Each row of a before or after table is a point. The points were changed in one or more steps. Then noise was added and the rows were shuffled. The steps act on columns, c1 being the first. Name the steps. A step turns or swaps two columns, mirrors them in a line or flattens them onto one, adds a multiple of one to another, or multiplies or shifts one. Angles are multiples of 10 degrees, from the lower column toward the higher: turns from -170 to 170, lines from 10 to 170 but not 90. Use the fewest steps. Two steps may share a column if one is a turn and the other turns, adds or multiplies; they go together, in the order done. Otherwise the lowest column goes first.

Before (10 x 3)
[[  5  -5 -20]
 [-30  14   8]
 [  5   6  -3]
 [  1 -12   2]
 [  7  -9 -28]
 [ 10 -15   0]
 [-17 -14  -9]
 [  7 -11  -5]
 [-15  -3 -10]
 [ -6  -7   1]]
After (10 x 3)
[[ 14  23  19]
 [-34  17   1]
 [  9  -4   6]
 [  3  10  -7]
 [-12   5  -6]
 [ 14  11  -1]
 [-29   8   6]
 [  9  14  15]
 [ 19  12  -7]
 [-60 -16   0]]
Steps: multiply c1 by 2; turn c2 and c3 by 150 degrees

Before (9 x 9)
[[  5   9  12   7  15  10   2   7   9]
 [-19  -8  -2 -11  -3  -6   5   3  -4]
 [ 10  -4  -9  12   8   3   2 -13  -7]
 [-14  -7 -11 -16   1 -14  -4   5   6]
 [  6  -3  -8  -6   4   8  -4  -7 -11]
 [ -3   6  14   3   2   0  -9  -1   7]
 [ -5  -8  -3 -14  -1 -18   1   6  -9]
 [ 10  -2  -8   8 -11  10   3   2  -2]
 [  6   0  22   2   6  10   2   0  20]]
After (9 x 9)
[[-48  -5  -7  -8   6  -3  -1  -5 -12]
 [ 12   0  14   0 -19   9   3  -1  27]
 [ 15  -3  20  -9  -5   9   3   2  60]
 [ 15  -5 -10  -1   0   6   2   7 -33]
 [-35  -7 -18  -8   1 -14  -5  -6  18]
 [-13  -6  -9 -10   2 -15  -6  -7 -27]
 [ -7   4  14  -5  -4  -3  -1   2  21]
 [ 25  -8  -2  15   0   3   1  14 -21]
 [ 25   4  -3  11   9   9   4  -5  -6]]
Steps: multiply c1 by 2.5; turn c2 and c5 by 30 degrees; turn c5 and c8 by 160 degrees; turn c3 and c4 by -30 degrees; flatten c6 and c7 onto the line at 20 degrees; multiply c9 by 3

Before (10 x 14)
[[ 26 -28  13   7  17 -24  38 -16  -9  25 -34 -16  22  39]
 [ 35 -20 -10 -35  -1   3 -45 -28  -9 -26  39  28 -30   1]
 [  2  15  17   7 -10  44  38   6  29   6   3  33 -20 -16]
 [-34  36 -54  30 -56  15   4  -5  18  12 -13  17 -43 -34]
 [-42 -29  14 -17  13 -15  14 -24 -30 -37 -24  43  11 -27]
 [ 40  -1  20 -40   5  10  16 -25  46  33  30  29  34 -47]
 [-34  34 -49 -17  15 -25 -10   0  -9 -49  40  13   6  31]
 [-24  -8 -22  19  11 -42  11  -3   9 -46  38  31 -50 -16]
 [  2  15 -49  17 -25   7 -21   0 -29  30  43  16 -13  24]
 [ 10  45  26   6 -44  20  27 -34 -23  28 -28  21  19 -34]]
After (10 x 14)
[[ 20  42 -10 -42   1  28 -44  22  12 -21   9  34  -1   2]
 [-14  33 -40 -12 -24  11 -24  21 -30  23 -25  -1   9  28]
 [-16 -22 -52  40 -10  48   6  15  -9   9 -30   7   4   6]
 [-49 -10  15  -7  17  -9  11  36   9 -36  39  33 -16 -24]
 [ 62  26  17 -12  24 -29  16  23  39  29  -9  30  18 -26]
 [-15  38 -21  30  12  40  11  28  -7 -51  -9   8 -48 -14]
 [ -9 -37  31 -21  -7 -15  32  11 -14  27 -33  40  27   6]
 [ 24  -3  16  25   2  29  40  37  12   8 -11  -4  43  -4]
 [ 18 -22   9 -25  -5 -32  35 -20 -13  26  41  12 -13  16]
 [-34  23 -49  -1 -10 -13 -14  12  20 -52 -47   5 -24  12]]
Steps: turn c1 and c9 by -40 degrees; turn c4 and c9 by -60 degrees; turn c2 and c11 by -110 degrees; flatten c5 and c14 onto the line at 130 degrees; turn c6 and c13 by 80 degrees; turn c8 and c12 by -80 degrees

Before (14 x 32)
[[ 11  32  20  10 -33  36  31 -27 -14 -22  14 -22  -6  19  11  25 -23  19
    1 -20 -12 -35 -11 -21 -35 -17   2  20 -21 -16  14   1]
 [-11  16 -25  25  22 -14   8  17  -3  17 -35  -5  -1 -31  21 -12 -35 -23
   26  24  -8  22 -10  18 -31 -34  -5 -11  23  21  40 -23]
 [ 32  10  -5 -36 -41  46 -14 -26 -28 -21 -18  16  15  36  -3  23  16 -21
  -13  21  25  -8  15  17  28 -12 -11 -17 -25  20 -24   7]
 [-20  13  25  20  11  25 -12  -1   5  32   0  -1  -5   2  15  14  23  -4
    8  19 -14  14 -21 -11 -36 -33  23  -5   1  -2  33   7]
 [-12  27  24 -34  15  -7  27 -32 -29  23  -8  -9  36  11  -9 -16 -41  11
   -6 -22  19 -14   4  -5   4  15 -31  32 -18 -28  41   4]
 [ 27  -3  36   2   3 -14  -6 -19 -39  24  19 -35  43 -30   3  -8   9  18
    2 -13  -4  29  15 -38  -2  -6  24 -18   8  16  12  16]
 [ 20 -25 -24  22   8 -10 -33 -24  15 -15   9 -13  26 -29 -23   8 -45 -32
   24  33 -16 -15 -24  13   3  -4 -19  15  -3 -31  41  13]
 [ 12  27  14  18 -37  -6 -26  10 -36  16  27  14   3  24 -24  19  22   1
    8  -6 -32 -39 -11  -1  27   9 -16  17  26  -7 -18  22]
 [ 21  -7 -19  20 -25  32 -23 -16   5  22  16 -13  42 -19  19  11 -45 -24
   16   4 -17 -24 -39 -27  16   4  -3  23  27  21  19   7]
 [ 24   5 -24  30  10  -6  24   3  -2  22 -14 -37  47 -28 -30   2  15 -26
   37   0  25 -12  15  24  12 -23  16  11  -5 -34  40  28]
 [ -9  22  -5 -11  -6  14 -32 -13 -32 -25 -11 -33  30 -23  17   6 -38 -34
    7  28 -41  20 -34 -12  17   4 -12  -2  -3  -3 -24  12]
 [-11  -2  20  24 -22  24  -9   0 -41 -23  -6 -27  11  27 -16 -12 -21  -1
   38 -10  15  27  24 -35 -31  24   4 -24 -24  -8 -19 -18]
 [ 31 -13  39  21  -4  37 -22  -7 -27 -12  29 -36  -9 -11 -22 -22  17  -5
   25  28 -34  -8  -6 -31  27  21  28   6   8 -26  -3  18]
 [ 29  18 -21 -18 -21  -4 -18  13 -38   8  -9  22  38 -16 -23  -6 -18   2
   -6 -32 -12  11 -15  22  14 -10 -23  10  24  -7  14  10]]
After (14 x 32)
[[ 24   5 -25 -55  13 -45   0 -17  -1  23 -10 -36  47 -26  -7   2  16 -31
   38   1  29  -6  19   4  13 -13  17  12  -3 -34   8  30]
 [ -8  -2  17 -38 -20  26  -3  23 -45 -26  -7 -25  14  26 -12  -9 -20   1
   40  -8  16  28  26 -62 -33  12   3 -25 -45  -7  16 -17]
 [ -7  22  -1  22  -4  37 -17  -2 -37 -25 -13 -36  34 -17  -5   5 -37 -35
    8  26 -44  18 -33  38  17  10  -8  -1   9  -6   2  12]
 [ 17 -26 -20 -42  12 -19 -49 -14  18 -16   5 -12  28 -27  -3   6 -43 -35
   26  32 -15 -15 -22  45   4  18 -21  16  17 -32  -3  19]
 [ 29  18 -22   9 -21  -4 -21  -1 -42   3  -9  21  41 -17  35  -9 -15   2
   -4 -31 -10   8 -15  38  13 -14 -27   7  38  -7  -1   7]
 [-11  13 -22 -14  26 -41 -16 -19  -2  21 -41  -5   0 -29 -45  -9 -31 -27
   23  23 -13  22 -10  21 -26 -29  -5 -13  35  19  -2 -26]
 [-22  12  28 -16  11 -11 -26 -29   3  33   2   3  -4  -1 -32  16  23  -4
    7  17 -16  13 -21  18 -40 -16  25  -5   4  -2  32   8]
 [ 12  32  22  -7 -33 -10  23 -29 -14 -25  16 -23  -4  20 -17  29 -22  22
    3 -17 -11 -36  -9   2 -34  15   3  21 -16 -19  47   1]
 [ 12  29  20 -36 -36  24 -11  11 -36  13  24  12  -1  23   1  21  26  -3
    8  -5 -34 -36 -10   2  27  -4 -16  12  27  -5 -18  22]
 [ 29   8  -4  43 -41  41  -2 -24 -31 -17 -18  20  15  33  33  25  18 -19
  -16  20  27  -8  11   2  27  17 -12 -19 -25  18  32   7]
 [ 20  -5 -18 -12 -27   7 -32  -9   6  20  15 -13  38 -17 -36  12 -42 -24
   16   3 -18 -23 -39  18  16  15  -5  21  36  22  32   4]
 [ 28   2  39  -3   1 -12 -14 -17 -41  26  18 -36  45 -27  -3  -6   3  22
    3 -13  -4  32  16 -62  -1  13  25 -16  -9  17  -7  18]
 [ 29 -15  38 -41  -3  27 -15  15 -32 -15  29 -36  -9  -9  -2 -25  19  -6
   25  27 -35  -5  -1 -26  27  13  29   6   0 -27  29  15]
 [-10  27  24  37  14 -48   4   5 -30  22  -8 -10  39  11  41 -16 -39  10
   -5 -22  22 -14   4  -8   8  36 -29  29 -19 -29   9   8]]
Steps: multiply c4 by 1.6; turn c4 and c15 by -140 degrees; turn c7 and c31 by 30 degrees; turn c6 and c31 by 70 degrees; turn c8 and c26 by -60 degrees; add -1.5 times c23 to c24; turn c24 and c29 by 20 degrees

Before (13 x 64)
[[ -5  18  -1  27 -13 -43  14 -19 -21  -1   7 -14   8 -14 -14 -27   9  16
  -27   1  10  24  25 -11  25  14   6 -10  -5   8  13  -7 -13 -13  26 -16
  -22   5  -8   0  -5 -20 -13  -9   4  -8  19  21 -22  29 -22   8  -1  30
   -9 -10 -28  -8  25 -29 -21 -23  -8  33]
 [  9   8   1   8 -13 -27  -1  -9  -8  -9  17 -41   0 -22 -14 -18  26   2
  -13  31   0  -6   7   6  31  22   3  -7 -22  18  -9 -15 -16 -20  -6  -7
    0 -18 -23 -26  -4 -20 -14   9  38  -8  12  -7   4  24  -5  13  13  18
   11  15 -35   4   8 -13   7 -18  -7  30]
 [ 34  26   0   3  20  10   9  -2  -7  32 -17 -15  31  23  16   8   3 -19
   16  16 -22  -9 -18  19   3   7  18  -6  10  -9 -20 -34   2  -2 -14  20
    7 -16  11   0  13  11  35  22   1  10 -15  -7  36  -6  11  -7   0   8
    6  -8   7   0  -9  10   7   2 -36  -9]
 [ 40   9  -9  -2  -4   4   8  11   7   5  -2   3  12  18   1   4   0  19
   16   1  10  -1 -10  -1  -8 -14   5   7  22 -26  -5  -7  27  14 -14  -2
   18 -18  18  17  27  18  23 -18 -27  33   5   8   1   7  21 -10  -5 -13
   -4 -29  -2 -11 -22   3  -3  24   9   2]
 [ 37  -6  -6  -5  -4  -5  16   7 -14  28 -13  -5   3   7   5  -8  -8  23
   -2   9  -1  15   3  -4   8 -15  16  23  37 -10  -5 -10  10   6 -23   4
   24   1  19  11  12  17  38 -12  -6  17  10  24  -2 -13  15 -15 -14 -32
   -3 -12   7 -18 -23  19   5  12  -9   9]
 [ 15  17  17  10  -5  -4  -8  -7   8  11 -25 -25  18  -6 -21  -7  23 -21
  -15  13   3   2  11   9   5   7  23 -14  14  16 -16 -35  13 -17 -17   3
    3 -32 -12 -13 -17   5   9  18  26  -1 -23 -19  31  15  -7 -10  15  28
    3  28   4  12 -10   1  -4  -5 -21  30]
 [ 35   9 -16 -15  12  -6   3 -12  -7  12 -25   8   5  16  11  14 -14  10
   22   1  -5  15 -23   0   0 -21 -10   1  23 -13  -6 -12  18   0 -17  -6
   31  -3  -9  31  11   9  25  -4   4  22   0  14  27   5  20 -12  -9 -11
  -14  -9  -4 -28 -24   7  -1   5 -21  -8]
 [  0  12  23   9  -5 -23  -4 -16  -8  26 -21 -25  19  -7  -4   3  16 -11
  -10   8   0  -4  12  16   6 -10   3 -20   0  21 -20 -44  -1  -5   4  11
   12  -3 -14 -18  17 -13  -4   9  16   9 -12 -28  30   0  15  -2  20  12
   16   8   4   5 -15  -7   2  -1 -25   1]
 [  6  -7 -30  20 -22 -28   8   3 -16  -9   2  10 -30  -1  18 -21 -10  15
   -2   8  24  30 -17  21  -8  15  -8  16 -10 -21  27  -4 -11  41  16 -19
    6  22 -22   5   6 -28  27 -19  -9   9  20  -6   7  41 -34 -20 -19 -11
  -16 -14 -32 -21  10 -16 -24 -17  -5 -14]
 [ 33   4 -23  -3  -9  -6   9  33 -10  10   3  14  -2   3  -2  -7 -29  19
   20 -11  -3   2  -2 -17   1  -6  10   1  32  -7  12   1   9  28 -18   3
   32  -2  10  13  14  13  16   0  -3  28  10   3 -13  -5  15   2 -27   9
  -10  -6  -2 -20  -1  10   1   6   0  16]
 [  2   4 -20  26 -20 -60   8 -14  -2 -10  -8  -3 -10   2   9 -23  -8  30
    0   9  23  34 -24 -14 -15   5   6   6  -6 -16  31  10  -8  12  33 -24
   -5  19 -17  -9 -15 -23  13  -1  -6 -12  -4   8 -16  16  -5 -12 -11 -10
    7 -23 -18 -33  36  -5 -37 -31  15  -2]
 [ 24   2  -7   1   2  -2  25  -3  14  14 -25   9 -13  21  11  18  -9   9
   25   2  -2 -11   4 -11  10  -7   3  20  20 -26 -15 -34   7  13 -16  -1
   15  12   3  20  16  24  24 -12 -20  33   5  19  19 -13   9 -16 -16 -12
   10  -3  -5 -31 -11  -3  11  -3   1   5]
 [ 22   4  10  -7  -9 -15  -2   7 -11  24 -41  -4   4  21  11   2   0  -8
   14  14 -14   2 -29   2  -3  -3  -9 -10  33 -24  -5 -23  12   6 -24  14
   30 -21   7   9   6   3  17 -14   0  22   2  14  14 -25  10 -24  -5   5
   -2   1   5  16 -24  -3   5  16   7   3]]
After (13 x 64)
[[  2   4 -18 -20 -20 -60   9 -12  -5 -13 -12  -1 -11   1  10 -24  -7  30
    0   7  22  32 -22 -14 -14   7   9   5  -9 -15  29   6  -9  14  34 -23
   -6  19 -17 -12 -14 -22 -14  -1  -3 -11 -13   8 -16  16  -7 -16 -13  -9
    8 -24 -15 -34  34  -7 -39 -31  14  -4]
 [ 29  10 -16  23  12  -4   2 -12 -12  11 -25   7   5  16   7  14 -14  12
   20   2  -6  14 -23   1  -2 -21  -8  -1  -7 -13  -8 -13  16   1 -18  -7
   32   0  -7  32  10   9 -13  -5   3  23   2  14  26  10  18 -12 -10 -12
  -15 -10  -8 -29 -24 -23   0   2 -21  -7]
 [ 17  -3  -7  26  -3  -5  17   6 -15  29 -11  -7   3   9   6 -10 -11  26
    1   9   2  15   4  -4   9 -15  16  27 -26  -9  -7 -13  11   7 -25   4
   26   1  16   9  10  20 -18 -12  -6  19  12  22  -2 -14  14 -13 -15 -30
   -2 -13   8 -17 -22 -38   4  12 -10   9]
 [ 25   5 -22  21 -10  -8   8  32 -10  12   2  14   0   1  -2  -8 -28  19
   20  -8  -3   4  -2 -16  -2  -5  12  -4 -23  -5   9   3  11  29 -18   2
   31  -3   9  12  14  14  -7  -1  -6  28   9   3 -16  -6  14   2 -28  10
   -9  -4  -1 -20   0 -16   0   6  -4  17]
 [ 10  17   0 -28 -16 -43  17 -23 -22   1   5 -13   7 -15 -13 -28   9  19
  -26   2  15  22  23 -15  25  11   4 -10 -16   5  15  -8 -15 -16  25 -16
  -22   5 -10  -2  -5 -17 -10  -8   3  -6   5  20 -24  29 -22   6  -1  29
   -9  -9 -29  -8  26  30 -24 -23  -9  32]
 [ 34  13 -12  14  -3   4   7  10   6   6  -1   2  13  17   1   3  -1  21
   15   0  13   0  -9  -4  -7 -14   5   5 -18 -26  -5  -7  26  15 -14  -2
   22 -17  18  17  26  15 -17 -17 -25  32   5   8   2   6  19 -10  -6 -13
   -4 -28  -4 -10 -24 -19   1  26  11   2]
 [  4  -8 -29 -31 -25 -29   6   3 -18  -9   2  10 -30  -2  16 -20 -13  13
   -3  10  19  29 -16  22  -7  14  -8  17  -9 -18  28  -4 -10  41  13 -18
    7  21 -22   8   7 -30 -31 -18  -8   6  14  -5   5  43 -33 -18 -18 -12
  -17 -15 -33 -22  11  -3 -25 -14  -8 -16]
 [  6  11  23  -2  -2 -23  -7 -16 -12  24 -22 -26  18  -6  -4   4  15  -8
   -9   9   0  -5  12  13   8 -11   2 -20   0  24 -22 -46   1  -6   3  10
   11  -3 -12 -16  17 -10  -2  10  16   9 -16 -28  29   2  14  -1  20  15
   14   8   4   3 -17  10   0   0 -29   2]
 [ 19  27   1   8  20   8   9  -4  -8  31 -18 -17  30  24  18  10   4 -20
   15  15 -23  -9 -16  19   0   6  18  -5  -5 -10 -22 -33   2  -1 -15  23
   11 -18  12   0  13  13 -18  21   1   9 -12  -6  35  -6   9  -7   1   7
    7  -9   9   2 -12 -30   9   3 -35  -5]
 [ 18   2  -6   7   4  -2  23  -4  15  13 -25   7 -16  20   9  18 -10   8
   24   0  -2 -11   4 -10   9 -10   3  20 -17 -23 -12 -35   6  17 -14  -2
   14  12   2  20  15  24 -22 -13 -21  30   5  21  19 -12   6 -14 -16 -12
    9  -3  -6 -30 -13 -12  12  -1   2   7]
 [ 20   1  13  26  -7 -14   0   8 -14  24 -40  -2   3  17  13   3   1 -11
   14  15 -16   0 -31   2   0  -2  -7  -9 -24 -24  -7 -23  11   8 -23  16
   30 -21   8  13   7   4 -13 -12  -3  21   4  13  15 -24  13 -22  -3   7
    0  -2   6  15 -23 -11   3  14   8   3]
 [ 16  10   1 -22 -15 -28  -2 -11  -8  -9  19 -40   1 -22 -12 -17  26   3
  -14  31   9  -7   7   8  31  22   6  -6   7  18  -9 -15 -16 -19  -5  -8
   -1 -16 -21 -27  -5 -20   2   8  40 -10   6  -5   4  22  -2  13  14  19
   12  13 -35   3   7  19   8 -18  -7  31]
 [  9  18  18   7  -5  -6  -8  -7   9   8 -26 -27  19  -5 -19  -8  24 -22
  -16  14   7  -1  10   9   4  10  24 -14 -13  16 -18 -36  13 -18 -19   0
    1 -29 -13 -14 -18   5  -7  17  28   1 -22 -20  33  17  -7  -9  16  26
    1  30   3  12 -12  -6  -4  -6 -21  27]]
Steps: turn c43 and c60 by -140 degrees; add 0.5 times c60 to c1; turn c4 and c47 by -20 degrees; turn c4 and c29 by -140 degrees; turn c21 and c64 by -10 degrees

Before (12 x 64)
[[ -4   5   1  -9   8  -1   3  15  -2  -4 -13   2   3  -5  -2  12   2   3
   -2   6   1   9 -11 -10  15   7  -7   1  -6  -3  15  -2   6  17 -24  -7
    3  -2 -18   4  -7   6  -2  -9   8 -11  -6   6   3  -9   8   0   1  -9
  -12  -7  -9  -8  -4   2  -4 -11  -7   3]
 [ 13 -13  23   0 -28   4  12   6 -25   3   0 -17  -2   1  15   3 -11  13
   23   5   9 -12   3  17 -13 -23  18  12 -17  -6 -19 -16  -5 -18   8  -9
  -12  -7  -5  23 -18   7  -6  16  -9 -10  15 -13 -21  -2   1 -17  10  12
    7  14 -18  11   6 -31  10  21   2  11]
 [ -1  -4  -2   3   2  -5   8  -2   0  -1 -12  10  14 -13  -6   7   6   8
  -10  12  -3  13   0   3   8  -6  -5   0   2   2  -1   4   2  18 -16  -1
    3   2  -5  -2   6  -7  -4 -19   5 -14 -30   6   0 -12   3  -3  -3   1
   -5  -5   3  -6   2  -9  -7  -6 -30   7]
 [ -4  -1  20 -14 -10 -14  11   6   2  -5   4  -9  -4   2  11  -4   0  10
   13   8   0  -3  -5   7 -13 -24  -2  18  -7  -3   7   7   1   4   4 -11
    4   3  -6  29  -4   5  13  11  -8 -13  -3   0 -14   3  -7  14  17   5
    1  -5  -1  -4  11 -13   2   8  -6  -3]
 [ -1 -14  15   1 -18  -3  -9   6 -28  15   5 -16   1  14  11   4  -1  18
   19  -2  13 -18  -2  20 -28 -20   3   5  -9  -6  -6   1  -8 -19  10 -23
    5 -19   6  32 -25   8  -9   6 -16  -9   9 -16 -12  -5  14  -9  14  17
    7  19  -7  -2   7 -29  11  29   4  12]
 [  7 -16  14  -9 -11 -15  10  13   2  -4  -2 -11  -5  -1  25 -11   3  23
    3  -2   1 -12  -6  -3  -7 -17  -1  29   4  10   0  -2   1  -2   6  -8
   12 -15  -5  24  -5  12   0  -4  -5 -18  -5  10 -19   4   8  -2   3  -8
   -8  17 -15   5  18 -23   9  14   0   5]
 [ 26 -15  -9   2  20  17 -21   0   7  19   2   7  -2   4  14  -1  -4 -14
   -6  24  12   3  14  21   1  13  14   1 -18  -3   5 -16 -21   1  -3  12
  -15  -6  10   5  15  28 -13  19  -5   5 -13   1   2  -7  33 -11 -18   7
    5  18   2   0  -4  -5  -7   3   1   9]
 [  8   8  -3  18   0  -5  -5  -9   1 -20 -12   3  15  -7 -15  15  -2  -6
   -4  -2   3   7  -7 -10   6   3   0   6  11   3   5   5   3   8 -20  -8
   16   6  -1   3  11  -3  -8 -10   9 -16  -9  -3  -4  -2  -7   4   1  -2
    1  -8  -7 -14  -3  -9  -7  -7  -5   0]
 [ -1   1   2   5   5  -6  -1   5  -6 -14  -2  14  13  -4  -1  13 -15  -2
  -13  -5  -3  26  -4 -10   7  -5  -9   8  11   3   9  -1   8   9  -5   1
    8  16  -5   7   5  -2  -7  -5  14 -11  -9  -6  14 -11   6 -15   3  -9
  -22  -4   1  -2   1   6   4  -1 -26   1]
 [ 11  -6   4  -8   4  -5  -1   7   1 -11 -13   9  13   0  -6  -2  -4  12
    2  -4   8  11  -6  13   8   9   5  -5   0  10  15   2  -4  20 -10  -1
    8   8   7  -2   2   1  -7  -5   9  -2 -10   9  -1   4   3   4   8  -6
  -14  -7   2   1   7  -9   0 -18 -14  -3]
 [ -2   0   7   6  15  -8  -2   3   6 -17 -13  -1   8  -4 -20  10   1  -1
  -15   0   8   4 -23   5  17  -1   1   5  -1 -10  -5  -2   8  12 -30   0
    3  13  26   3  12  -1 -10 -18   7  -5  -8   5   6 -13   1  -2  -8   5
  -13  -7   0  -7  -8   5 -10  -2 -17   7]
 [ -1  -1  -4   5  10 -10  -2  11  -1 -12 -14   6  12  -9  -1   8   1   2
   -5  -8   6   7 -12   7   4  -7 -21  -7   4  -1   4  -6  15   7 -23  14
    6   8   3  -2  11  -2  -9   0  16 -17 -10   7   0  -4   2  -6   4 -14
    3  -4  -4 -12   5  -3 -20  -1 -20   3]]
After (12 x 64)
[[ -3   6   1  -8   6  -1   3 -14  -1   0 -13   2   3  -8  -5  14   3   0
   -4  13   3   7 -11 -11  17   7  -4  -9  -7  -5  17  -3   8  17 -24  -8
    2  -3 -18   6  -7   7  -1  -9  10 -13  -6   7   3  -9   8   0   1  -8
  -10  -8  -9  -7  -4   2  -4 -12  -5   3]
 [  7 -19  13 -11  -7 -19  12 -13   2  -5   1 -11  -5  -1  26 -10   6  24
    2  -6  -1 -11  -6  -3  -6 -18   0  18   2   9   0   0   4  -3   5  -9
   12 -16  -6  24  -6  11  -1  -6  -5 -18  -5  10 -20   4   9  -1   5  -7
   -6  17 -15   1  16 -24   9  13  -1   7]
 [  9  -7   5  -9   2  -5   0  -8   3  -9 -12   8   9  -1  -7  -1  -3  14
    3 -10   7  11  -5  15   9   9   5 -15   1  10  14   1  -4  20  -8  -1
    7   7   8  -2   1   0  -8  -7   9  -3 -11   9  -2   2   2   4   9  -4
  -14  -6  -1  -5   8  -6   2 -20 -16  -2]
 [  0  -1  -4   3  11 -11  -1 -12  -3  -7 -13   4  11  -9   0   8   2   5
   -3 -20   6   8 -11   5   5  -7 -21 -17   6  -1   2  -4  13   5 -24  15
    5  10   5  -1  10  -3  -9  -1  17 -16  -9   6  -1  -2   2  -6   2 -14
    4  -7  -5 -18   7  -2 -21  -4 -19   2]
 [ -1   1   2   8   6  -5  -1  -2  -7 -10  -3  14  14  -4  -1  13 -15  -1
  -13 -15  -4  24  -3 -12   5  -4  -9  -2  11   2  10  -2   6  11  -5   1
    8  17  -3   8   3  -2  -6  -5  13 -10  -6  -7  16 -11   7 -14   3  -8
  -22  -4   2  -9   0   2   5  -2 -26   0]
 [ 12 -13  23   0 -24   6  13  -6 -27  -2   1 -17   0   1  15   4 -10  10
   25  13   9 -12   2  17 -13 -24  18   0 -18  -5 -20 -16  -8 -18   5 -10
  -13  -4  -3  25 -18   6  -6  17  -8 -11  15 -14 -22  -3   4 -16   9  13
    7  13 -18  12   8 -31  10  26   1  10]
 [  0  -4  -2   2   3  -4  10   3  -3   2  -9  11  13 -11  -6   6   7   9
  -11  30  -1  11   0   3   9  -5  -6 -12   0   2  -2   5   2  18 -16  -2
    2   2  -5  -2   9  -6  -5 -20   5 -14 -29   8   0 -12   1  -6  -3   0
   -6  -4   3  -8   2 -10  -8  -8 -28   6]
 [  1 -13  14   2 -14  -2 -11  -6 -31  12   4 -17  -2  14   8   5  -1  19
   18  -4  16 -20  -1  22 -27 -19   2  -5 -10  -4  -7   1  -8 -20  11 -23
    5 -21   5  34 -24   7  -7   5 -17 -11  12 -16 -14  -5  14 -10  15  18
    6  20  -5   7   7 -27  11  33   3  14]
 [  9   8  -3  17   0  -5  -6  11   1 -10 -12   1  12  -5 -18  16  -1  -6
   -4  -8   3   8  -8 -11   4   0  -1  -4  13   4   2   4   3  11 -20  -7
   16   7  -2   6  11  -1  -9 -11   9 -16 -12  -3  -7   0  -7   3  -1  -1
    1  -9  -7 -19  -2 -10  -9  -8  -5   1]
 [ -6  -1  20 -15 -10 -15  10  -6   5  -4   4  -8  -4   3  10  -2   0  11
   12  19   0  -6  -5   6 -15 -24   0   7  -6  -3   6   6  -1   4   5  -9
    4   0  -4  28  -3   3  12  11 -10 -12  -4   0 -14   3  -8  15  16   3
    3  -5   0  -7  12 -15   1  10  -6  -5]
 [ 27 -16  -9   1  21  17 -21   1   8  17   3   9  -3   4  15   1  -4 -15
   -5  61  12   4  15  20   0  12  12 -13 -16  -4   3 -13 -19   0  -2  10
  -15  -4  10   5  15  29 -14  20  -7   6 -13  -1   2  -7  30 -10 -19   8
    7  19  -1  10  -4  -6  -6  -1   0   8]
 [ -2  -1   6   5  12  -8  -2  -5   4 -10 -13   0  10  -4 -18   9  -1   1
  -17   0   8   4 -24   5  17   0  -3  -6  -3 -11  -6   0   6  11 -31   2
    2  14  27   5  12   2  -9 -18   7  -6  -9   6   8 -15   2  -2  -8   6
  -14  -6   0 -15  -6   4 -10  -5 -15   9]]
Steps: turn c5 and c62 by -10 degrees; multiply c8 by -1; turn c10 and c58 by 30 degrees; multiply c20 by 2.5; shift c28 by -10
